Each row is a point. Each copy is the shape, with its points in the same order, turned, moved and blurred by noise. Is it also mirrored, or only turned?

Shape (5 x 2):
[[ 11.5  18.1]
 [ 12.0  -4.5]
 [  6.5   3.1]
 [ 11.7 -15.9]
 [-27.5  30.3]]
Copy 1 (5 x 2):
[[-17.3   2.3]
 [ -1.3  18.0]
 [ -2.9   8.8]
 [  7.8  24.1]
 [ -2.1 -35.7]]
Copy 1 is: only turned
Copy 2 (5 x 2):
[[  6.5  27.6]
 [ -9.0   9.5]
 [ -4.0  14.6]
 [-18.9   1.4]
 [ 45.1  14.2]]
Copy 2 is: mirrored
Copy 3 (5 x 2):
[[ -9.8 -14.4]
 [  8.2   2.1]
 [  1.3  -1.1]
 [ 21.4   6.2]
 [-42.4   7.8]]
Copy 3 is: mirrored
Copy 4 (5 x 2):
[[-27.2  13.3]
 [-13.1  -2.2]
 [-14.4   1.3]
 [ -3.6 -15.2]
 [-10.4  47.1]]
Copy 4 is: mirrored

Shape (7 x 4):
[[-11.4 -16.4  -4.2  22.9]
 [  6.3  20.9 -19.9   9.1]
 [-21.9 -12.9   9.3  14.8]
 [  1.1  -8.0   9.5  30.4]
 [ 17.9   0.4 -36.7  -7.3]
 [ -0.7  17.1 -18.7 -16.9]
 [ 28.5 -17.7 -18.6 -11.8]]
Copy 1 (7 x 4):
[[-16.7  -5.4 -18.6  -8.4]
 [-24.8 -12.5   3.6  29.9]
 [ -2.9 -15.7 -13.2 -14.5]
 [-29.1  -8.4  -3.1 -15.4]
 [-14.9  16.5  -1.9  40.3]
 [  2.0  -7.9   7.8  36.1]
 [ -9.8  32.6   8.0  18.4]]
Copy 1 is: mirrored
Copy 2 (7 x 4):
[[  5.3  11.4  -0.3  22.8]
 [ -4.8 -34.7   1.3   6.3]
 [  2.0  14.3  12.8  10.6]
 [-18.7   3.0  11.1  28.5]
 [ -5.2 -26.4 -29.9   4.3]
 [ -4.5 -20.9  -9.1 -20.7]
 [-21.9  -6.5 -36.1   7.6]]
Copy 2 is: only turned
Copy 3 (7 x 4):
[[ 19.1  21.5 -15.3   1.8]
 [ 18.7 -20.1   2.9  11.4]
 [  4.9  26.7  -7.6  -1.5]
 [  3.8   9.4 -26.2  -0.3]
 [ 47.8 -18.1   6.8  -5.7]
 [ 21.6 -15.0  25.8   1.4]
 [ 38.8 -13.7  -1.2 -31.0]]
Copy 3 is: only turned
Copy 4 (7 x 4):
[[ 16.2   4.6 -14.3  18.7]
 [ 21.1 -28.0   4.7 -10.2]
 [  8.2  15.6 -24.1  10.4]
 [ 29.3  15.4  -4.1   6.9]
 [  3.9 -34.7  26.7   6.2]
 [ -6.6 -27.1  -3.2 -12.2]
 [ -3.7  -5.2  29.9   4.4]]
Copy 4 is: only turned

Shape (11 x 8):
[[ 13.1 -16.7   1.2  -8.8   3.9  -8.2 -11.5 -16.6]
 [-22.2 -20.6  -2.8   9.5 -10.3 -23.7  16.7  -4.7]
 [-13.6  -6.8  13.8   8.8  10.4  -3.4   4.1   5.3]
 [ -7.7 -22.3 -35.6  -9.3   5.4   3.1  38.7 -19.0]
 [ -4.1 -13.0  31.2  -3.0  13.7  33.5 -17.9  -4.6]
 [-41.9   6.6   7.9  -9.1  27.3   4.1  18.8 -34.6]
 [ -8.6 -10.9   1.5 -12.2 -22.6   5.9 -29.0 -31.2]
 [ 16.7  12.5  -5.1   9.5 -37.9   6.9   3.8 -28.4]
 [-13.2   8.8 -18.9   1.1 -14.2 -10.4   2.9 -12.8]
 [ 29.2 -24.0   5.2  -1.4  -0.1  -3.2  25.9  23.3]
 [ -5.2 -18.9   2.4  15.5  10.3 -14.9 -14.2 -11.1]]
Copy 1 (11 x 8):
[[ -6.7  -1.7  -3.3  -7.1 -21.8  12.5 -12.3  -3.3]
 [-21.0 -11.1   8.0 -21.6   9.1 -24.0  -4.6   9.9]
 [ -9.0  18.6  -8.9  -5.6   0.3 -17.5   4.2  -2.1]
 [-42.0 -28.1  20.7  23.3   9.1  -7.7 -10.8  -0.8]
 [-10.7  27.6 -11.1   2.2 -31.7   2.6  25.3 -27.0]
 [-57.4  35.8  11.8  -1.0  12.2   2.9   4.3  -4.4]
 [-13.9  -3.0  12.9 -27.5 -19.1  30.1  18.3  -3.7]
 [-11.0 -26.7 -14.4  -7.4   3.3  29.0  26.0  20.4]
 [ -8.2  -7.3  15.7  -9.1  17.7  10.5   3.1  14.3]
 [  4.4 -25.4 -28.8  13.2  -4.5 -23.2 -11.8 -16.8]
 [ -3.9  10.3   8.3 -11.3 -18.2  -9.0 -10.6  14.9]]
Copy 1 is: only turned
Copy 2 (11 x 8):
[[ -2.0  17.3  15.6 -19.5   9.2 -15.7  11.8  16.9]
 [ -4.3  36.3 -21.3   0.2  -0.6 -21.4  26.9  -4.9]
 [ -8.3  11.0 -18.7  -1.0   9.6   2.9  17.9   6.6]
 [ 17.8  25.4  11.1  32.5  15.7 -38.9  32.8  -1.9]
 [ -3.2   0.1  15.1  -7.2  11.5  36.9  18.9  17.2]
 [ 43.9   1.1 -20.7  -0.4  19.4   1.4  28.6  -8.2]
 [ 18.6  28.5  23.8 -24.6 -22.2   2.9  13.1  14.0]
 [ -3.3   1.0  22.5  -3.8 -41.5 -21.6  11.5  -9.0]
 [ 13.7  17.7  -8.3   4.9 -20.0 -25.2   6.0   5.3]
 [-44.1  15.8  11.5  14.7  22.9 -18.6   6.1  -0.3]
 [ -6.5  19.4  -8.7 -18.5   3.9 -11.1  24.5  24.7]]
Copy 2 is: only turned
Copy 3 (11 x 8):
[[-13.4 -16.6   8.8   8.9   8.0  15.7  -4.1   1.0]
 [ 14.7   3.8  -7.5  20.5  22.3  27.5  23.8  -9.9]
 [  0.9   7.2 -20.7  -2.0   7.0  20.9   7.7   4.0]
 [  6.7 -12.6   9.7  21.8 -24.6  35.3  39.9 -19.1]
 [-14.0 -15.2 -21.9 -34.9   0.7  26.6 -14.8   3.3]
 [ -9.8 -19.1 -19.8 -15.0   2.2  27.0  55.2  18.4]
 [  4.1 -43.9   5.5 -10.0  24.5   5.4   0.7  -7.9]
 [ -5.3 -35.5 -18.0  18.2   4.7 -13.9   5.0 -34.2]
 [ 15.6 -15.5  -4.4  14.2   5.5  -4.5  24.1  -6.5]
 [-14.0  27.3  -1.5  16.1 -13.4  23.4 -11.6 -29.0]
 [  2.0 -10.7  -9.2  16.1  14.8  25.6  -4.7  14.7]]
Copy 3 is: mirrored
